Every row gives one point. To make a cloud, some directions were put in groups of two or more. Within a group, all points are equally far from the middle, so they leave a hole (a ring in 2 directions, a hollow ball in 3). The other directions are filled evenly. Then the cloud was stretched, turned, moved and blurred a little. Count the holes, and give their numbers of directions, smallest first.
In the rows, zero is written as 128.

Cloud (22 x 3):
[[110  47 157]
 [ 70 143 125]
 [104 175 134]
 [101  52 106]
 [149  55 101]
 [124 134 199]
 [126  87  74]
 [ 81 158 130]
 [ 97  84  83]
 [183  79 145]
 [143 148 190]
 [131 156 185]
 [175  68 148]
 [ 69 113 174]
 [120 165 178]
 [ 68  81 116]
 [102  50 159]
 [161 104  81]
 [114  41 140]
 [166 137 181]
 [109  43 120]
 [143 110 198]]
Holes: 1 (3)

Cloud (20 x 3):
[[149  86  71]
 [148  37 112]
 [ 73 160 143]
 [112 160  98]
 [ 97 168 112]
 [121 166 169]
 [189  87 155]
 [198  78 115]
 [197 110 104]
 [140 138 181]
 [113 127  75]
 [106  39 110]
 [168  72  80]
 [154 113 180]
 [180  83  86]
 [ 62 130 154]
 [ 79  56 132]
 [ 76 128 167]
 [111  37 111]
 [106 108 180]]
Holes: 1 (3)

Cloud (30 x 4):
[[133 172 226 162]
 [121 105  66 110]
 [217 166 142 128]
 [ 75  97 122 194]
 [129  69  89 107]
 [155 194 130 164]
 [169 136 179 183]
 [107 141  95 100]
 [157 132  94 183]
 [219  85 120 141]
 [ 93 126 107 105]
 [124  83  86 149]
 [167 140 170  67]
 [ 65  74 186 155]
 [138  93 192 182]
 [112  81 185 189]
 [121 143 241 145]
 [ 86  87 134 194]
 [ 78  91 136 200]
 [108 162  94 120]
 [109 173 120 108]
 [ 92  76 196 131]
 [150 198 151 162]
 [152  59  84 124]
 [143 189 156 191]
 [154 176  96 167]
 [148  82 116 173]
 [148 191 193 150]
 [129  69 101 148]
 [164  64 158  81]]
Holes: 1 (3)

Cloud (53 x 6):
[[138 159 152 123 185 137]
 [ 68  65 105 155 106 124]
 [121  97 104  95 222 143]
 [102 146  73 156 172 158]
 [171 124 134 198 249 123]
 [131 127  78 137 156  81]
 [156  81 144 130  91 131]
 [130 119  74 134 123  91]
 [133 195 156 181 114 139]
 [ 83  73  51 126 117 168]
 [ 81  92  84 114 139 189]
 [101  97  72 128 178  87]
 [148  70  54 141 211 126]
 [ 73  94  71 120  64 130]
 [ 81 107 142 150 190 136]
 [101 143  79 102  82 194]
 [112 113  58  91 141 165]
 [173 158 111  95 127 111]
 [156 106 104  82 133 171]
 [160  89 115 119 111 169]
 [ 85  84 170 145 149 133]
 [134  97 117 114  94 135]
 [123  71 134 142 141  78]
 [111  79 138 123  91 125]
 [109  96  74 108 194 126]
 [139 118  84 185 143 172]
 [146 164  80 205 164 130]
 [134 153 173 137 136 100]
 [182 127  77 106 147 177]
 [ 63 140 148 132 132 119]
 [139 120  99 119  93 102]
 [139  93  68 108 200 128]
 [124  80  36 146 141 160]
 [ 93 138 125 152 115 189]
 [ 51 108 104 128 118 157]
 [ 47 162 114 114 124 138]
 [ 38 115  91 153 146 107]
 [104 173 120 140 211 109]
 [149 129 137  61 110 112]
 [ 23 151 131 121 153 138]
 [128 114 150 156 165 158]
 [141 136  70 152 159 174]
 [164 163  85 128 152 107]
 [ 98 104  58 149 117 171]
 [210 102  80 144 146 154]
 [123 111 142 128 175  92]
 [120 118  95  54 126 146]
 [145 182 139 124 202 134]
 [111  72  45  96 180 157]
 [116 158 157 141 184 142]
 [149 137  91 121 141 196]
 [192 132  68 139 137 122]
 [113 142 126 195 178  57]]
Holes: 0

Cloud (48 x 6):
[[ 60  55 166  90 157 133]
 [151 104 203 184 109 173]
 [124 148 146 126 117 125]
 [ 84 136 106 226 145 108]
 [193  99 125 203  87 154]
 [134 165 153 165 131 193]
 [162 115 181 138 115 178]
 [129  77 141 224  64 119]
 [ 95 123 177  92 183 152]
 [ 69  72  26 141 145 115]
 [125 156 110 188  94  50]
 [147 115 165 143 209 115]
 [ 56 144 110 111  47 180]
 [137 148  88 142 166 197]
 [162  90 151 154  73 167]
 [107 166 110 150 191 109]
 [ 92 135  31 127 130 124]
 [ 71  39  89  88 152 168]
 [ 67  74  46 193 104 101]
 [123 136 112 203  87  58]
 [132  60 174 130  98 105]
 [103  73 115  77  88 168]
 [ 83  94 129 119  79 137]
 [106 137 158 112 201 155]
 [131  92 138 207  84 113]
 [123 168 136 200 158  82]
 [112 209  96  85 147 146]
 [ 91 118 146 139 162 158]
 [120 145 138 147 214 117]
 [124  79  96 195 153  75]
 [103 149 115 154 123  39]
 [ 72  41  83  97  79 130]
 [ 40  49 101 134 108 141]
 [192 213  85 177 151 133]
 [114 113  88 179 164 150]
 [ 37  25 117 104  97 148]
 [139 116 163  73 168 139]
 [ 89  82 157 157  94  90]
 [ 59 101  96 106 147 130]
 [151 177 142 170 202 157]
 [174 181 183 104 159 135]
 [ 41  92 117 173 133 181]
 [ 76  71  83 127 120 154]
 [ 92  64  56 177  58  82]
 [ 81  88 133 226 117 142]
 [143 170 131  73 117 173]
 [118  86  58 165 131 177]
 [149 133 129 112 101 132]]
Holes: 0
